Each row is a point. The last column is the point's height on a tilted bowl or saddle (a function of degree 2), plus a little noise. Count its main directions that bend up, bend down and stay straight.

Points:
[[-0.16  0.37 -0.72  0.28]
 [-0.32 -0.53  0.49  0.59]
 [-0.38  0.05  0.61  0.49]
 [ 0.18  0.02 -0.25  0.03]
 [-0.23 -0.04 -0.13 -0.07]
 [-0.22 -0.08  0.10 -0.03]
 [ 0.68 -0.18 -0.05 -0.31]
 [-0.12 -0.19 -0.14 -0.03]
 [ 0.30  0.11 -0.10 -0.11]
 [-0.27 -0.29  0.31  0.17]
 [-0.30  0.26  0.07  0.07]
 [ 0.22 -0.31  0.58 -0.55]
 [-0.03  0.35  0.22  0.03]
 [ 0.02  0.45  0.09  0.13]
 [ 0.21  0.26  0.24 -0.25]
 [ 0.57  0.13  0.20 -0.61]
 [-0.06 -0.15  0.05 -0.10]
 [-0.05  0.29 -0.45  0.19]]
Directions: 2 up, 1 down, 0 straight

Points:
[[-0.05 -0.10 -0.05  0.04 -0.18]
 [ 0.22 -0.35  0.26 -0.08  0.27]
 [ 0.36  0.07 -0.48  0.29 -0.31]
 [ 0.26  0.30  0.10 -0.22  0.14]
 [ 0.34  0.12 -0.08 -0.18  0.07]
 [-0.51  0.12 -0.04 -0.36 -0.68]
 [-0.44  0.45  0.47  0.28  0.56]
 [-0.19 -0.22  0.40 -0.07  0.18]
 [ 0.12 -0.27 -0.08  0.46 -0.38]
 [-0.31  0.17 -0.48  0.56  0.07]
 [ 0.69 -0.49 -0.01 -0.06  0.25]
 [-0.11 -0.14 -0.19  0.36 -0.25]
 [ 0.00 -0.39  0.11 -0.27  0.13]
 [ 0.01 -0.02 -0.50 -0.15 -0.11]
 [-0.01  0.53 -0.33 -0.20 -0.03]
 [ 0.34 -0.57  0.12  0.15  0.05]
 [-0.59 -0.30 -0.01 -0.69 -0.82]
 [-0.48 -0.15  0.11 -0.16 -0.33]
 [ 0.14  0.13  0.43  0.31  0.25]
 [-0.46  0.27 -0.21  0.17 -0.15]
 [ 0.04 -0.36 -0.30  0.04 -0.15]
 [ 0.16  0.01  0.05 -0.10 -0.02]
 [-0.05  0.00  0.35 -0.01  0.13]
 [-0.40  0.16 -0.11  0.38 -0.01]
 [-0.69  0.20 -0.16  0.27 -0.05]]
Directions: 3 up, 1 down, 0 straight
